Rows are points. Examples show where two turns around zero, p and q, send a point. Write where each new point lands after one turn and then the other. Backwards means that the second turn is done in reverse. Each puzzle has new turns, and all numbers are rounded.
In the rows, 128 means zero.

Turn p:
[136 149 157] -> [124 155 153]
[140 148 124] -> [136 149 122]
[126  92  58] -> [151  82  68]
[ 80 141 141] -> [ 77 130 128]
[144 115 160] -> [138 125 165]
[142 123 128] -> [142 127 132]
Turn q:
[146  74 145] -> [168 104 164]
[155 120 127] -> [156 131 124]
[138 122 110] -> [140 117 113]
[109 151 102] -> [101 124 100]
[ 93 173 156] -> [ 77 164 138]
Where do these land?
q, then p: [ 92 118 101] -> [111  86 122]
p, then q backwards: [173 128  91] -> [183 122 110]
p, then q backwards: [141 172 137] -> [145 161 156]
p, then q: [107 117 152] -> [112 122 157]
p, then q backwards: [126 105 159] -> [109 100 146]

Turn p:
[176  78 104 128 164 109] -> [161  76  72 127 132 132]
[139 144 159 125 101 137] -> [138 134 165 135 103 128]
[116 132 113 128  95 101] -> [119 136 131 114 122  85]
[ 83 123 124 107 112 152] -> [ 92 141 148  92 136 140]
[149 140 143 133 143 106] -> [159 129 127 150 135 121]
[107 154 101 119 126 170] -> [ 96 167 119 115 115 155]
[107 170 164 106 110  97] -> [150 167 176 124 143 102]
[147  82 116 179 173 152] -> [108  74  85 168 137 161]
Turn q:
[162 110  73 134 178 108] -> [161 126  91 134 184  85]
[154 155 155  85  87 176] -> [151 156 155  85 106 188]
[127 134  99 169 127 115] -> [130 125  89 162 126 120]
[168 103 136  96 113 120] -> [164 108 137  86 123 124]
[ 89 184 130  88  99 123] -> [105 192 146 115  83 126]
[144 118 151 143 137 153] -> [135 107 142 136 144 157]
[128 134 141 147 144 118] -> [130 121 139 155 132 122]
[ 95 111 116 154 138 134] -> [ 91 116 109 145 140 125]
[ 85 103 149 135 128 106] -> [ 85 102 142 133 114 106]
Where do these land?
q, then p: [104 154 155 131  95 139] -> [ 97 141 167 127 104 129]
p, then q backwards: [ 88  99 119 100 150 149] -> [120  95 122 106 132 179]
q, then p: [160 151 156  86 121 133] -> [171 135 161 130 100 148]
q, then p: [ 98 126 138 141 112  94] -> [106 118 145 123 130  87]
p, then q: [118 128 130 131 144  96] -> [141 125 132 144 147 104]
q, then p: [ 98 144 123 152  99  94] -> [ 95 132 135 129 112  80]
p, then q: [158  89 152 101 172 167] -> [135 107 118  89 176 181]
q, then p: [166 145  83 162 148 173] -> [121 145  64 160 114 169]
q, then p backwards: [163 116  95 149 112 107] -> [172 116 104 125 145 102]
